Each row of a before or after table is a point. One or more steps were done to the points. Then noise was added and the rows were shuffled. The steps act on columns, c1 being the first. Write out the steps. A step turns or swaps two columns, mirrors them in a line or flattens them onto one, adds a multiple of one to another, or multiplies or shifts one. Angles are multiples of 10 degrees, from the lower column toward the higher: turns from -170 to 170, lines from 10 to 170 but not 90. Use the fewest steps. Two steps may share a column if one is a turn and the other turns, adds or multiplies; they go together, in the order done. Otherwise the lowest column goes first.

Before, 8 rows:
[[ 17  30]
 [ 38 -32]
 [-27  -6]
 [-26  -7]
 [  9  57]
 [ 30  35]
 [ 21 -21]
 [-30 -15]]
After:
[[ 34  -7]
 [-44  -6]
 [-44 -37]
 [  0  29]
 [-33 -10]
 [ -9  50]
 [ 24 -11]
 [ 24 -15]]
Steps: turn c1 and c2 by 140 degrees

Before, 8 rows:
[[ 60   0 -10  37]
 [ 32  29  -3  -6]
 [  8  11 -57  15]
 [ 19  -9  29  43]
 [ 22  33   7  23]
 [  0 -51  14  36]
 [ 14  33  49   7]
 [  9  -3   3 -10]]
After (8 x 4):
[[  6  11 -60   6]
 [ 10  -3   4  -8]
 [ 21  -6  26  19]
 [ 33  32  -7  -3]
 [ 57   2  -6  14]
 [  3 -50  19  10]
 [ 17  31  45   4]
 [ 25  31   7   8]]
Steps: multiply c4 by 0.4

Before:
[[  6 -13  21   2  23 -30   5 -20]
 [-22  13  -9   5  -1  -9 -24   7]
 [ -5 -19  -1   2 -17   4 -26  -3]
 [ 20  -7  21 -34 -14 -18  -3  13]
 [-23 -10  11  -7  22  18 -13   3]
 [ 19  14  20 -31 -22  -1 -22 -20]
 [  4  23   6   3   5  -5   7  13]
 [  0   9  11 -32 -17 -29  -4  15]
 [ 10  -4  25 -17 -11  13   7  -4]
 [-22 -16   2   3 -23 -16 -28   5]
 [-24   4  21 -30  13 -28  11 -18]
 [ 12  21 -17   1  13 -21  16  -3]]
After (12 x 8):
[[ 49  -6 -16 -35  22 -17  -2  16]
 [ 22  -4 -10 -17  25  12   7  -4]
 [-14 -18 -18   3  -2   3 -23  -4]
 [ 48  14 -22 -32  18  -2 -22 -27]
 [-54 -15 -23   3   2 -18 -29   6]
 [  2   9 -19 -34  11 -30  -4  20]
 [ 12 -12  21   3  21 -32   4 -27]
 [-61   3  14 -31  20 -28  11 -23]
 [-56  13   0   4 -10  -8 -23  10]
 [ 29  20  12   3 -17 -21  17  -5]
 [ 10  23   5   3   7  -5   5  17]
 [-57 -10  22  -5  10  18 -13   3]]
Steps: multiply c1 by 2.5; swap c3 and c5; multiply c8 by 1.3

Before:
[[-16 -21  27  19  33   1  26  21  -7  31  12]
 [ 14  -9   9 -14  21 -34 -20  25  38  11  16]
 [ 30 -33  31   5  15  27  22   0   7 -31  25]
 [-25 -12  50 -42  30  21  -7  -3   7  21   4]
 [-47  17  11  24 -26   3 -17  -7 -13 -37 -37]
 [  6 -22  -4  28 -47  16 -26  -9 -21  12  16]
 [-39 -17  28  25 -28 -24  -7  38  -3 -36 -39]
 [ 33 -60  -4  24  31  20  23  18   6  26   0]]
After, 8 rows:
[[-14 -19   2  17 -32  -2  53  19  -3  33  32]
 [ 45 -18  50  23  -9 -11 -17  37  -2 -39   6]
 [ -8 -14  20 -42 -40  10 -15  -3   5  24  46]
 [-44 -59  -3  24   8   5  44  22   5  26  -7]
 [-26  -8 -12 -14  -3 -13 -39  26  39  10  14]
 [ 33 -23 -18  32  35   6 -55  -9 -25  13   2]
 [-31 -32  -5   4  14  11  45   4  11 -31  42]
 [ 50  17  40  21 -18   1 -30  -9 -13 -37  -8]]
Steps: turn c1 and c5 by 130 degrees; turn c3 and c11 by 60 degrees; multiply c6 by 0.4; multiply c7 by 2

Before, 12 rows:
[[ -4   5   9 -29 -25   5  40  -3  -3   7 -16 -28  -7 -51 -16  12 -21  34]
 [  4  -6  41  -5  20   3  -6 -22 -13  -1  20  -2  21 -32 -30 -29 -17 -30]
 [ 24  14  43 -13  12 -16  10  29 -14   2   7 -28   2  -8  16  -6 -24  19]
 [-29  11  28   0  42  27 -14  11 -29  55 -26 -22  33  13  29  18 -12 -23]
 [ -1 -13 -18  34  38  28  32 -30  -8  18 -11  19  25 -24  27  24 -30  -1]
 [ 19  27 -26  -6   8  20 -23 -19 -12  -5 -31   2 -27   8 -10  10   1  10]
 [ 15 -26 -19   5   5 -37   0  22  -7  10  11  29  -2  -1  10  35  -5   7]
 [ 10  29  21   2  46  -7 -24  25 -60  33 -16  43  -2 -20   6  -3  15  31]
 [  8  27 -24   8  31   6   3   8 -36  12  25  -6  31  -6  21  22 -16  26]
 [ -4   7   9  -5  -4  15   0  21  10  -4 -34   3  39   5   3  21 -34  -1]
 [ 14  38 -12 -26 -10  29 -15 -35  10  12  -5  26 -28   7 -14 -10  26  17]
 [  0 -36  33  33 -15  33   9  17 -11  -7 -28 -21   0   0  15  27  16  15]]
After (12 x 18):
[[ -4   5   8  26   6  13 -24  -2  -4   9 -14 -12  -7  19  38  48  31  33]
 [  7  26 -24 -11  32   4  21   8 -37   3  26  -2  30  21   6   3 -17  25]
 [ 24  15  43  17  24 -10  14  30 -13  16   8  -9   2  -4  13   9  -1  19]
 [ -1 -36  33 -40 -22  20  11  17 -12  -6 -27  -9   1  26  11  -6   5  15]
 [ 10  29  20   1  31  -7   9  26 -58 -36 -16  18  -1   1 -23  19 -33  32]
 [ 18  25 -28  -2   1  20  -8 -19 -11   4 -30  -2 -29   9 -25  -8  -9  11]
 [ -1 -13 -18 -42  50  17  21 -29  -8   5 -10   7  25  29  36  20 -15  -1]
 [ -5   6  10   2  19  14   3  20  12  25 -34   1  38  21   0  -9  14  -1]
 [-29   9  28  -8  61  25  31  12 -28 -35 -25 -10  34  16 -10 -14 -13 -24]
 [  2  -5  41   4  21   4 -29 -23 -14  13  19  -1  22 -23 -11  37 -10 -30]
 [ 16 -25 -19   8  12 -37   9  22  -8  -5  12  12  -2  36   2  -6   2  10]
 [ 14  37 -11  13 -16  37 -11 -37   8 -27  -5  10 -29 -12 -16  -5   1  17]]
Steps: mirror c4 and c6 in the line at 100 degrees; turn c10 and c17 by 140 degrees; turn c5 and c17 by -60 degrees; mirror c7 and c15 in the line at 50 degrees; multiply c12 by 0.4; turn c14 and c16 by -100 degrees
